Rows are points. Each copy is the shape, with its points in the same order, stretched, turned, moved and blurred by noise. Some copies are also mirrored. Which?

Shape:
-20,-76,37
4,47,-72
-14,0,-64
-45,-22,-27
-7,31,-41
-20,-28,57
-33,-4,67
-44,60,-33
Copy 1:
75,-19,-4
-75,38,-51
-24,23,-80
35,29,-58
-45,36,-34
64,4,41
73,22,59
-19,78,-28
Copy 1 is: mirrored
Copy 2, 8 rows:
-30,-91,-28
47,75,5
39,39,-28
-12,7,-67
13,49,-3
-55,-52,-3
-73,-49,-12
-22,82,-29
Copy 2 is: only turned
Copy 3:
36,-90,-17
-4,50,13
21,24,-8
42,-12,11
3,24,17
13,-79,25
10,-70,54
14,38,66
Copy 3 is: mirrored

Shape (9 x 3):
21,2,22
-5,-12,-21
15,-15,-20
11,14,-11
6,-11,-23
-27,-17,-12
8,-20,-10
12,-13,-12
19,41,67
Copy 1, 9 rows:
14,34,-1
-1,-24,-1
22,-16,-11
-10,0,-21
7,-22,-6
-12,-17,19
21,-7,-3
19,-8,-7
-21,95,-10
Copy 1 is: only turned
Copy 2, 9 rows:
22,-10,10
-21,10,-1
-18,-1,-16
6,21,-13
-20,7,-12
-24,12,26
-16,-8,-1
-12,-3,-7
78,5,39
Copy 2 is: only turned
Copy 3:
22,-22,21
-8,-4,-28
16,-6,-31
8,10,-2
10,-2,-29
-31,-15,-22
9,-16,-21
10,-6,-20
13,-30,86
Copy 3 is: only turned
Copy 4, 9 rows:
-9,-10,33
25,17,-9
30,3,5
5,-10,-1
28,6,-11
9,32,-8
26,11,6
23,6,10
-76,-33,57
Copy 4 is: mirrored

Shape:
13,-95,-51,0
-54,9,-40,38
12,15,45,-23
31,15,-11,-73
6,22,-4,21
33,0,-48,-26
-86,36,-15,17
-15,-16,71,-7
Copy 1:
22,-88,25,57
-47,-4,15,35
20,-16,-53,-19
58,-10,4,-31
0,0,-24,24
41,-8,20,19
-70,5,-5,-8
-2,-49,-76,-9
Copy 1 is: mirrored
Copy 2 (8 x 4):
62,-17,-61,-69
-14,68,-23,0
11,-11,75,0
-11,-63,20,14
24,21,27,16
22,-36,-34,21
-60,71,8,-1
17,15,87,-49
Copy 2 is: mirrored
Copy 3 (8 x 4):
-61,-91,-54,16
25,2,-13,73
-26,37,9,-27
-17,32,-78,-44
22,2,-5,-3
4,-23,-79,-22
25,52,1,80
-57,30,51,-4
Copy 3 is: only turned

Shape:
65,55,6,22,-4,-24
-7,-18,-61,0,13,-32
-4,0,26,36,35,-2
5,49,29,-7,46,9
3,37,-37,32,11,15
-2,-7,46,-62,47,5
-40,-15,-6,-32,-4,24
66,46,31,10,44,18
-3,5,19,-9,25,44
-47,2,-49,-61,48,-11
-46,20,28,-75,-65,4
Copy 1 (11 x 6):
64,35,44,63,-2,29
45,28,-58,-27,-6,-48
-12,35,-18,29,26,0
-16,13,49,4,46,3
16,59,-2,-19,-27,14
-18,-51,22,-22,75,-32
-32,-27,-25,-47,2,-40
12,18,49,38,52,55
-28,-10,2,-21,33,21
13,8,-8,-95,23,-88
-23,-83,28,-27,-20,-77
Copy 1 is: only turned
Copy 2:
20,49,17,-50,21,-6
46,6,-25,25,13,-48
19,-9,11,1,54,43
-7,-21,6,-44,47,22
-7,24,-26,0,35,-2
20,-70,19,-36,11,32
-8,-33,3,24,-9,4
12,9,-4,-68,36,46
-7,-31,-4,-16,18,46
7,-53,-34,9,8,-55
-38,-32,65,4,-47,-28
Copy 2 is: only turned
Copy 3, 11 rows:
37,6,35,71,-33,31
4,-27,-18,-6,-25,-23
-26,1,42,22,22,0
5,8,3,26,65,23
-20,-40,6,38,0,36
34,33,-14,-43,56,16
-24,7,-36,-34,11,38
42,-4,46,27,31,48
-6,2,14,-21,46,56
9,-24,-74,-32,55,-6
-1,53,-82,-12,-23,68
Copy 3 is: only turned
Copy 4, 11 rows:
57,35,22,63,-17,1
15,-25,-41,28,14,-19
52,-57,35,17,-4,9
62,-8,34,-4,-27,63
6,-20,11,70,-33,38
51,-4,23,-74,24,43
-29,-31,-3,-35,-17,29
73,16,55,40,12,62
3,-26,38,-11,-3,60
26,-23,-51,-50,-4,36
-49,40,6,-89,-69,0
Copy 4 is: mirrored

Shape:
43,22,4,10,-12,-12
-12,-44,46,-12,7,-21
15,-28,11,-16,-21,-90
31,-41,-20,-31,12,-54
28,47,-31,77,-10,22
-18,65,-26,-15,1,9
-11,7,-22,-7,4,-2
-1,-16,-9,-13,62,-66
13,-5,43,-46,95,-15
-20,-6,-20,-19,-22,-21
Copy 1, 10 rows:
20,9,32,14,-36,-37
59,-24,17,-1,22,47
47,1,-26,-57,-38,-2
18,-24,-18,-58,12,-36
-27,44,4,85,-26,-63
-49,32,34,7,-42,5
-20,-3,7,-5,-3,-4
24,28,-26,-60,55,-9
47,17,49,-50,83,17
-15,-16,-8,-14,-29,17
Copy 1 is: mirrored
Copy 2:
25,25,35,-22,-27,0
-12,-36,12,13,4,-31
62,-35,24,-29,-49,-62
74,-30,5,-25,-19,-9
9,92,-15,-15,-11,-14
-26,30,-15,-24,-79,29
8,7,-21,-6,-34,6
27,-36,-26,-66,-3,-16
-38,-61,9,-55,21,42
20,-8,-17,13,-60,-15
Copy 2 is: only turned

Shape:
-24,24,-26,-43,36,-41,44,31
-27,-25,-38,-51,28,29,23,28
10,-34,-45,-18,-22,-36,-42,12
22,-27,70,50,-41,-22,34,-54
2,-23,-14,43,-25,26,-60,15
67,22,21,-42,61,18,-39,39
-27,4,62,19,50,2,48,14
-42,-64,-43,48,40,-10,-6,19
-42,30,12,45,58,46,-42,-75
7,-49,1,45,-19,40,18,-70
38,-15,12,-11,64,17,-32,0
33,41,-3,30,13,51,37,-59
32,17,1,-23,-14,-1,52,-37
Copy 1, 13 rows:
-58,6,-77,7,10,13,49,-9
-36,-71,-69,12,3,3,23,-40
-16,-5,-49,27,-86,-11,-39,-21
36,15,47,-61,-19,66,-20,42
12,-20,10,45,-34,12,-42,1
25,32,-82,47,46,-1,-54,-54
17,-11,-22,-23,77,25,26,31
30,-65,-41,20,-40,-20,32,14
21,7,78,15,40,-36,17,-32
46,-45,55,-34,-42,46,-2,-6
48,-2,-49,17,27,-17,-34,-49
29,17,47,-4,30,71,24,-23
-16,24,-3,-23,-11,72,15,-32
Copy 1 is: only turned
Copy 2:
-63,-20,18,-9,7,-2,-36,22
-37,-40,3,-13,8,15,26,-25
15,14,23,-16,-27,-24,-33,-52
-15,44,18,35,-53,-65,60,50
69,21,8,24,-12,22,8,-28
40,6,74,-31,88,15,2,-3
-26,-20,50,49,0,11,45,66
5,-39,27,81,-31,-3,14,-41
-17,50,32,88,23,79,54,-26
-14,26,-13,51,-28,-35,88,-19
19,5,67,21,48,7,35,-32
-34,49,-36,30,53,-9,56,24
-55,36,-16,-21,10,-47,26,27
Copy 2 is: only turned
Copy 3, 13 rows:
-12,18,-12,28,23,-12,87,65
6,-18,2,-26,5,-12,78,-1
14,0,-15,-14,-61,-52,-7,55
-36,95,6,-13,-83,39,-12,17
8,-7,-4,-9,-56,13,-66,-6
62,-15,63,-1,4,55,-9,44
-21,36,38,33,7,57,61,-11
-1,-34,-35,31,-67,-15,59,-28
63,54,-25,71,-1,29,-23,-35
11,44,-43,-36,-75,45,-4,-48
72,-3,39,0,-35,38,11,5
18,57,-60,-4,-13,84,-10,-3
-13,64,-27,-34,-22,36,31,42
Copy 3 is: only turned

Shape:
-1,23,-3,3,-8,-9,6,15,-26
-37,-14,7,30,-15,-25,-39,53,22
23,14,44,42,-29,-5,7,31,16
71,-5,-43,62,-65,32,14,-5,-31
9,51,-9,-26,-51,-48,38,8,15
-31,36,-3,-1,0,22,-46,68,-39
7,7,-19,-34,15,29,-8,0,24
2,-22,10,2,29,-19,36,27,6
-1,-12,7,-2,-42,-27,-47,9,-16
-23,35,2,-16,42,-30,-13,24,-15
-28,-4,19,36,-1,-24,19,-35,43
-22,59,2,57,-1,-9,-44,-10,15
-62,-9,8,20,-3,31,-48,-25,-3
Copy 1:
-2,15,-7,2,-2,-41,30,-11,-29
-23,16,-20,64,-1,1,-3,-34,-18
9,65,6,25,3,6,-2,-11,-7
73,-6,-67,-14,-24,-22,31,95,-4
6,48,-21,-10,2,-27,65,-76,15
-71,19,-10,20,-38,-53,42,-2,-66
-20,-17,-21,-18,-16,36,22,-28,0
-13,11,-6,0,35,-9,-42,-14,16
16,-3,-15,35,-47,-27,19,-29,-14
-34,20,-2,0,6,-29,9,-65,-55
46,5,21,21,46,41,14,-53,6
16,33,-4,18,9,23,57,-46,-82
3,-47,31,36,-12,11,47,-5,-38
Copy 1 is: only turned
Copy 2, 13 rows:
23,-11,19,-19,-3,-9,0,-1,3
11,-9,-15,15,13,-60,-36,0,-41
15,-32,27,27,28,0,13,1,-14
34,-36,-24,-15,33,56,27,-83,6
14,-54,3,-8,-29,-8,46,49,14
35,-17,31,-29,-12,-15,-82,3,-18
-16,11,-15,2,-12,19,-21,35,-4
-16,8,3,-9,56,-34,14,9,15
19,-20,-7,37,-21,-35,-19,-25,0
36,13,22,-17,-4,-36,-18,38,3
-6,23,2,19,-4,-27,61,15,-47
63,8,14,10,-29,0,6,19,-70
-6,40,19,11,-49,-26,-28,-17,-67
Copy 2 is: only turned
Copy 3, 13 rows:
-6,-18,6,6,21,2,-32,-6,-26
16,-4,-36,19,31,33,-20,-6,36
25,-6,15,6,-11,-14,-44,2,30
67,-48,93,20,5,27,-38,-11,-40
3,2,7,-51,-12,26,-50,-26,-30
-30,16,-17,62,47,19,-44,12,-9
6,43,31,-3,1,16,24,11,-39
28,-15,-16,-28,17,-16,-14,30,-21
0,-25,-12,33,-15,41,-12,-25,-1
-25,11,-40,9,42,-20,-13,-8,-27
11,-22,15,-44,11,-2,32,-20,30
-9,9,14,26,47,-10,3,-59,29
-37,-12,25,34,26,31,44,-8,32
Copy 3 is: mirrored
Copy 4, 13 rows:
4,-13,2,19,-9,-2,-2,8,-6
25,24,21,10,12,-7,-60,41,49
49,10,-18,2,53,14,-18,22,11
14,8,-58,34,5,2,-64,-58,-43
79,-53,-32,-33,-27,-4,27,-1,19
13,-21,69,32,-22,3,-56,26,-33
-17,21,11,-46,-24,6,11,11,-23
-10,43,-25,-13,9,-42,25,55,14
16,-26,23,5,12,-3,-35,-34,30
-8,13,43,18,-27,-13,29,36,19
-12,15,-31,6,21,37,14,44,57
10,20,26,70,-10,71,-23,10,37
-47,-10,47,33,-3,65,-43,35,21
Copy 4 is: only turned

Shape (13 x 9):
-32,14,2,-18,-14,14,36,-19,14
21,-26,-45,-35,-17,-35,46,-16,-20
5,13,-7,21,8,-9,-20,-21,23
2,-33,2,-14,-31,39,9,3,-29
-6,-28,1,-4,-2,-2,32,28,37
16,-4,10,-15,-34,0,-24,16,-26
-25,32,-47,6,3,-27,-21,-8,-25
17,13,0,29,1,18,-17,23,-38
-8,-35,-56,28,10,-8,25,1,-32
9,-17,-23,-14,23,18,15,27,23
-18,-19,-18,-22,20,-17,49,-5,17
14,-1,0,4,29,31,12,-18,-15
17,-8,12,-1,28,-14,-25,-10,-6
Copy 1, 13 rows:
-4,-7,21,59,5,22,-23,-7,-40
5,-14,-25,1,-4,6,-22,-65,-95
16,-6,4,-4,9,33,18,-21,18
52,13,-1,36,10,-56,-13,2,-34
-22,-51,13,33,-13,-42,4,-23,-34
23,40,-5,-14,-9,-45,26,6,-16
-16,54,-41,-7,15,45,7,-43,14
26,20,-42,-25,24,-27,-16,27,26
1,-7,-52,9,46,-22,-45,-56,-25
4,-46,-18,21,-39,-11,-4,-30,-12
-33,-40,15,30,-17,10,-40,-43,-60
49,-21,0,6,4,11,-56,6,-6
21,6,25,-47,-17,2,-13,-12,12
Copy 1 is: only turned
Copy 2:
-15,7,21,20,-28,-38,26,1,25
-46,12,-48,25,-14,-36,0,-30,58
19,-16,20,14,6,-36,-18,0,-38
11,38,-4,-15,11,5,0,-13,76
-34,-22,3,-28,-5,-11,15,9,20
23,22,-3,-3,-21,29,-22,-23,19
11,-20,13,69,3,-9,17,-49,-28
20,32,-2,19,20,47,6,-1,-7
-25,-7,-19,44,60,-11,20,-15,36
-34,9,-10,-27,16,-7,38,-17,-7
-40,-19,-17,6,-14,-45,44,-7,22
8,42,-17,0,16,-14,34,0,4
41,-4,-22,-7,0,-13,7,-7,-28
Copy 2 is: only turned
Copy 3:
-46,-42,16,17,22,15,-22,-11,-4
-59,-19,-41,24,11,-76,10,45,-23
18,-13,21,-13,-14,11,3,2,-44
-45,4,-10,14,16,-3,29,16,28
-20,21,12,31,14,-9,-56,-7,11
-21,20,-38,-25,-6,-15,37,-19,-5
-52,-31,-21,-25,-41,17,40,11,-52
-1,16,-28,-40,-12,45,36,26,-6
-69,5,-2,22,-29,-4,22,84,-10
-1,-1,0,40,-3,19,-34,12,9
-28,-18,-3,32,1,-22,-51,24,3
15,-24,1,4,3,32,11,41,7
26,3,-18,-34,-26,-15,8,18,-2
Copy 3 is: only turned
Copy 4:
1,-15,18,16,-6,7,-35,4,-64
64,1,3,44,8,5,-39,87,-16
2,-22,24,-9,9,7,21,-23,24
-9,28,-42,-3,22,-2,7,32,-26
26,6,-6,-51,-30,6,-19,5,-29
-2,46,-37,11,10,13,8,0,22
-3,-9,41,37,8,50,31,31,25
2,25,-7,-7,35,31,55,-10,27
37,-15,18,7,3,26,50,65,0
14,3,8,-54,11,23,-27,19,-2
42,-5,37,-12,-12,-1,-36,48,-46
5,-5,18,-22,54,-2,1,13,-8
5,28,21,-22,28,-16,20,9,39
Copy 4 is: mirrored

Shape:
-14,13,-22,10,27,19,11,50,7,39,47
-15,18,0,39,32,-25,-17,-19,-6,7,28
17,-11,-12,-6,-37,0,19,-30,13,-1,2
7,37,-9,-4,11,32,-9,32,22,38,65
-26,-1,-9,11,-19,-41,-32,-3,-15,-1,-25
16,7,-6,14,-1,-16,-45,-47,0,8,-6
31,-3,8,-15,-26,33,46,-5,64,-20,-31
-23,-16,22,-30,-13,21,24,16,46,-21,13
56,-53,6,-4,-9,7,21,-22,13,-11,-6
-35,28,35,-17,22,-24,-29,17,2,29,-4
22,3,-17,-28,-1,38,54,5,44,-40,15
-25,40,11,14,5,3,23,31,15,44,37
-35,30,19,-11,27,1,20,3,-16,42,21
-25,-10,-13,-26,-12,-35,-43,-43,-24,1,-23
55,-12,1,5,-26,44,18,-15,-8,-44,-18
3,-24,15,7,-41,21,-16,-39,7,-21,2
-33,0,-15,19,17,17,-28,-20,4,30,-14
Copy 1, 17 rows:
-37,5,-2,-14,4,-8,28,-31,62,-8,27
-3,28,-10,1,-65,-46,-9,-10,36,-1,7
-17,-27,18,21,-9,10,9,33,-42,10,27
-14,-5,29,5,-18,10,40,-22,73,10,47
-3,36,-14,-16,-29,10,-4,2,-23,27,-20
13,-8,-11,23,-56,-4,-19,10,11,36,7
-9,-73,66,22,41,31,5,56,-31,-16,-20
7,-33,42,-22,5,22,30,29,-11,-37,-5
-11,-62,6,5,10,-9,-12,70,-19,0,18
29,20,14,-37,-33,-7,-13,-43,31,21,-7
-3,-47,50,33,37,20,22,48,-11,-44,29
-27,16,40,-18,-18,-16,26,-38,31,3,20
1,9,22,-11,-28,-19,-21,-57,16,-4,36
28,12,-34,7,-43,17,-25,-12,-36,30,14
-23,-39,46,30,11,43,-36,82,-21,-6,16
-10,-28,24,5,-48,33,-4,49,-27,1,1
-15,-19,-21,6,-33,13,-28,-32,21,4,-23
Copy 1 is: only turned
Copy 2, 17 rows:
-25,37,8,-13,-5,36,-5,28,-19,-43,77
-5,21,58,24,14,23,8,8,24,-1,15
10,-14,-14,-2,-13,-40,12,16,0,21,1
7,31,20,-46,-9,38,-13,42,5,-32,95
-16,-19,48,30,-31,12,0,-9,-24,34,-34
24,6,33,24,-7,25,-7,-4,6,48,-8
17,-65,-47,-15,0,-33,28,-25,-6,-8,13
-38,-48,-7,-22,-35,-16,14,-13,23,-33,24
-2,-24,-59,13,-8,-22,-15,-3,7,6,-17
-50,-8,64,-24,-4,48,-6,-25,12,5,17
13,-26,-44,-25,-24,-50,12,-14,9,-48,45
-21,9,40,-34,19,16,30,34,-1,-24,61
-43,42,48,-30,19,0,17,-11,18,-9,33
-19,8,46,26,-48,-10,-11,-26,7,57,-36
46,-4,-43,-4,-32,-22,15,-13,-4,-22,-37
8,-14,3,8,-46,-1,23,9,27,19,-35
-18,38,35,22,-19,39,32,-19,-8,36,8
Copy 2 is: mirrored
Copy 3, 17 rows:
-20,9,12,-6,22,6,-43,-8,26,5,44
-16,54,24,8,4,4,-4,17,10,6,16
-4,-20,10,-33,-36,0,1,9,8,-22,-10
-25,15,16,-33,13,37,-51,-19,6,14,40
-15,-10,17,25,-25,4,-4,55,-7,6,-2
-20,30,27,-8,-30,18,-16,30,-4,30,-23
65,-55,18,-53,-20,5,16,-5,9,-1,-9
23,-39,8,-27,29,-3,-7,-15,-20,-18,-1
45,-3,14,-16,-52,-33,-27,-12,1,-8,-28
-19,2,3,7,23,18,-6,9,-35,58,19
50,-17,-13,-47,15,11,4,-25,27,-41,-10
-22,-4,13,-24,8,18,-1,-8,4,11,61
-38,13,-12,-12,28,13,13,-26,11,25,25
-46,13,-8,11,-7,10,-8,36,-8,17,-40
57,-16,19,1,-62,19,5,-19,41,-25,-29
-2,-20,41,-7,-33,8,-2,1,-5,-19,-31
-35,5,41,2,17,7,-13,20,23,41,-9
Copy 3 is: only turned

Shape (15 x 12):
-28,10,9,44,-10,-10,53,11,3,17,-8,18
-1,-22,8,22,-13,10,-14,-24,18,47,-45,-20
6,11,-21,28,25,-29,7,-4,-25,7,21,27
13,3,-4,43,20,13,24,16,-15,-4,-40,32
-14,-8,-21,-39,2,28,-9,-28,-34,-38,13,-74
-19,18,-32,25,-20,5,-1,-47,10,-16,-40,-19
-24,-31,-39,22,2,4,19,29,0,5,7,41
-7,4,-7,34,-19,38,33,-2,-44,19,2,50
3,-24,12,18,-42,38,-42,-35,-2,-46,21,-78
-25,17,-23,46,15,14,2,-22,17,45,-12,20
6,8,-45,31,-30,-1,5,48,-18,19,7,38
31,3,-19,-29,-15,39,-1,-20,22,-30,32,-51
-16,24,11,9,-23,12,-23,4,7,24,-24,-28
-21,5,24,-2,-17,12,-20,-26,12,-10,-21,20
26,-25,-17,-31,-43,4,4,-38,-26,-36,24,-46
Copy 1 (15 x 12):
-16,-14,60,40,22,-3,34,-33,-23,10,-18,8
17,-13,77,-26,19,-26,13,16,52,-1,-8,32
28,35,31,5,-3,25,-28,-46,-14,-14,-3,-19
-29,11,34,-4,9,2,-17,-58,-22,45,11,4
34,-9,-47,8,20,-35,-11,47,41,-10,-8,-38
23,1,22,5,19,-10,1,-8,64,56,-2,-1
16,-2,21,11,14,-11,29,-94,-27,-34,32,-14
27,-31,34,32,-5,3,-17,-40,-53,11,1,-38
-4,-28,-5,8,-40,-59,23,37,77,-19,-17,-36
46,15,51,-4,29,13,24,-22,-20,19,15,-25
46,-25,23,-3,-22,9,6,-95,-36,-28,-36,-15
20,-34,-33,-2,-19,34,16,9,33,1,-10,-26
29,-22,29,3,-2,-28,27,36,13,26,-45,7
10,-12,12,16,-14,-13,19,17,22,53,12,29
31,-34,-20,7,-23,-1,-28,12,73,-30,-25,0
Copy 1 is: mirrored
Copy 2:
49,-3,-7,10,-34,24,5,-18,25,34,27,4
40,4,53,20,33,-12,-28,-43,21,8,20,-6
-6,8,-18,-19,-27,4,5,-6,-14,8,-7,-41
5,12,-9,13,-17,-14,-17,-6,-3,42,35,-2
28,20,23,-39,50,24,11,47,-49,-39,-6,39
26,7,22,-13,-3,13,-40,-8,11,-38,25,11
40,26,-29,38,-30,12,-16,21,-17,10,-14,6
68,-24,-48,4,-2,6,9,-6,-21,6,31,5
55,-53,51,-10,40,19,-3,44,-42,-39,-6,50
27,-4,-5,29,7,26,-26,-29,20,2,15,-25
38,5,-24,16,-48,4,-11,-32,-37,6,-2,16
33,-26,2,-25,32,10,-4,16,-25,-21,-34,56
21,-12,48,30,20,19,8,-39,-10,-16,25,16
14,-19,9,33,14,-9,14,13,18,-32,24,7
58,-10,24,-51,15,-12,14,24,-39,-40,-24,40
Copy 2 is: only turned
